Each point is reached from the start by the listed moves, each made 0, 1 or 2 times, or once backwards (-1), plus a little noise. Say if it took an odd or an even number of moves. Then give how often each move was made.
In the rows, zero is written as 128.

Moves:
(1): [165 119 126 128]
(2): [120 161 144 141]
(3): [126 118 154 123]
Start: [144 136 122 107]
Points:
[ 96 157 196 114] => even (-1, 1, 2)
[ 95 209 156 132] => odd (-1, 2, 0)
[187 139  92 106] => even (1, 0, -1)

Moves:
(1): [146 119 135 130 124 139 140 123]
(2): [132 153 138 143 126 127 129 137]
(3): [119 122 156 123 127 128 133 134]
(4): [110 108 115 151 134 141 139 147]
(5): [136 129 126 131 138 110 127 139]
(6): [114 139 120 112 147 151 152 114]
(7): [120 135 126 127 120 107 149 123]
(8): [134 124 119 115 109 139 141 151]
Start: [121 121 125 122 119 144 141 120]
Points:
[106 119 135  34 133 227 175  88] => even (0, -1, 1, -1, -1, 2, -1, 1)
[147  87 165  66  90 104 107 197] => odd (-1, -1, 2, -1, 2, -1, -1, 2)
[ 58 124  63 114 170 151 222  62] => even (0, -1, -1, 1, 0, 2, 2, -1)
[191  73 106 140 115 106 133 130] => odd (2, -1, -1, 0, 2, -1, 0, 0)
[163  81  99 162 135 181 150 140] => even (2, 0, -1, 1, 1, 0, -1, 0)
[134  99 146 146  52 144 194 203] => even (1, 1, 1, 1, 0, -1, 1, 2)

Moves:
(1): [139 116 120 118 127 137 129 122 138 135 127 133 126 137 125]
(2): [129 147 118 126 127 129 129 120 142 129 126 131 124 131 125]
(3): [126 141 142 127 109 131 144 126 130 141 122 135 137 134 130]
(4): [120 125 134 141 139 142 138 125 148 126 126 137 132 125 135]
(5): [127 135 135 129 139 128 120 124 129 138 118 123 116 129 123]
(6): [113 132 122 125 132 148 125 131 128 134 148 152 120 137 141]
(7): [130 133 123 115 153 121 143 129 139 124 140 118 124 129 133]
(8): [130 133 115 128 136 114 118 140 149 147 124 121 131 128 139]
(9): [113 134 139 116 124 136 119 111 141 129 123 130 128 108 155]
(10): [126 124 115 134 141 105 138 107 126 151 129 139 142 129 116]
(11): [131 128 133 133 122 136 129 127 128 136 147 127 127 119 124]
(12): [125 136 138 123 134 125 124 132 137 119 138 148 128 128 131]
Start: [123 153 126 119 118 122 111 117 115 120 110 140 136 141 121]
Points:
[ 73 161 180 111 155 166  98  94 125 107 101 191 110 133 158] => odd (0, -1, 0, 1, 2, 1, 0, -1, 1, 0, -1, 1)
[107 184 146 155 135  88 150  60 211 249  89 152 193 101 136] => odd (0, 0, 2, 2, 1, -1, 0, 2, 1, 2, 2, 0)
[125 144 120  78 187 114 133  86  92 149 141 145 106 163 103] => even (1, -1, 0, -1, 2, 1, 2, -1, 0, 1, 0, 0)
[ 92 157 174 160  82 149 140  84 167 205 113 183 188 105 154] => odd (0, -1, 2, 2, 0, 0, -1, 1, 1, 1, 2, 0)
[ 82 151 169  85 178 180  87  90 189 122 184 196 110  91 193] => odd (1, -1, -1, 1, 1, 1, 1, 0, 2, 0, 2, 2)
